Every row gives one point. Each copy is the shape, with its points in the same order, turned, moved and blurred by noise. Some copies are also mirrored. Which?
In the rows, zero is written as 128.

Shape, 7 rows:
[[ 89 150 115]
 [135  98 124]
 [151 120 133]
 [ 90 112 142]
 [107 104 114]
 [ 79 141  72]
 [151 126 145]]
Copy 1, 7 rows:
[[103 165 104]
 [120 119 148]
 [141 122 140]
 [ 88 115 113]
 [ 96 128 141]
 [ 79 188 143]
 [147 115 122]]
Copy 1 is: mirrored
Copy 2:
[[ 87 118 116]
 [151 121 136]
 [145  94 140]
 [105 138 154]
 [129 139 125]
 [ 90 141  79]
 [140  88 149]]
Copy 2 is: mirrored
Copy 3 (7 x 3):
[[ 84 163 107]
 [115 101 116]
 [136 116 127]
 [ 75 126 135]
 [ 90 114 106]
 [ 72 158  65]
 [137 123 138]]
Copy 3 is: only turned
Copy 4, 7 rows:
[[161 101 143]
 [ 94 115 119]
 [102 142 121]
 [117  90 158]
 [113  88 124]
 [175  75 109]
 [104 149 135]]
Copy 4 is: mirrored

Shape (8 x 4):
[[148 140 102 138]
 [ 82 101 116 108]
 [154  91 131 101]
 [119 124 141  87]
 [ 99 106 137 177]
 [161 131 137 111]
 [156 174 115 146]
 [ 90 162 110 143]]
Copy 1:
[[149 128 119 149]
 [ 88  78 109 128]
 [152  81 136 102]
 [109 107 127  92]
 [100  90 156 178]
 [152 122 143 110]
 [146 165 135 149]
 [ 90 141 114 160]]
Copy 1 is: only turned
Copy 2 (8 x 4):
[[160 158 122 129]
 [ 91 118 105 148]
 [142  95 112 119]
 [117 122 122  98]
 [117 138 158 188]
 [159 119 131 109]
 [176 175 136 117]
 [108 181 134 134]]
Copy 2 is: only turned
Copy 3:
[[148 152 119 129]
 [ 73 118 125 130]
 [128 111 167 103]
 [115  94 122 102]
 [109 122 132 191]
 [156 112 134 108]
 [176 147  98 133]
 [115 136  74 152]]
Copy 3 is: mirrored

Shape:
[[115 121 112 120]
 [171  77 108  87]
 [140 144 147 138]
 [128 115 126 140]
 [102 144 119 120]
 [143 177 126 129]
 [ 92 122 141 145]
 [125 126 121 172]
 [115  90 152 102]
 [188 117  89  83]]
Copy 1, 10 rows:
[[126 120 100 144]
 [160  53 119 128]
 [127 139 149 147]
 [118 115 122 158]
 [126 147 100 141]
 [157 162 139 150]
 [ 88 139 113 148]
 [108 131 128 187]
 [ 99 100 120 110]
 [196  79 121 133]]
Copy 1 is: only turned
Copy 2, 10 rows:
[[120 133 112 128]
 [188 103  94 108]
 [140 146 160 145]
 [130 130 112 145]
 [110 149 133 114]
 [137 183 144 134]
 [ 91 123 133 147]
 [118 142 120 172]
 [129  87 131 107]
 [195 145  94 101]]
Copy 2 is: only turned
Copy 3:
[[126 125 113 146]
 [192  92  92 132]
 [140 133 158 141]
 [129 115 131 127]
 [110 135 122 162]
 [139 174 151 155]
 [ 93 110 137 146]
 [108 131 142 108]
 [138  74 126 160]
 [206 132  91 137]]
Copy 3 is: mirrored
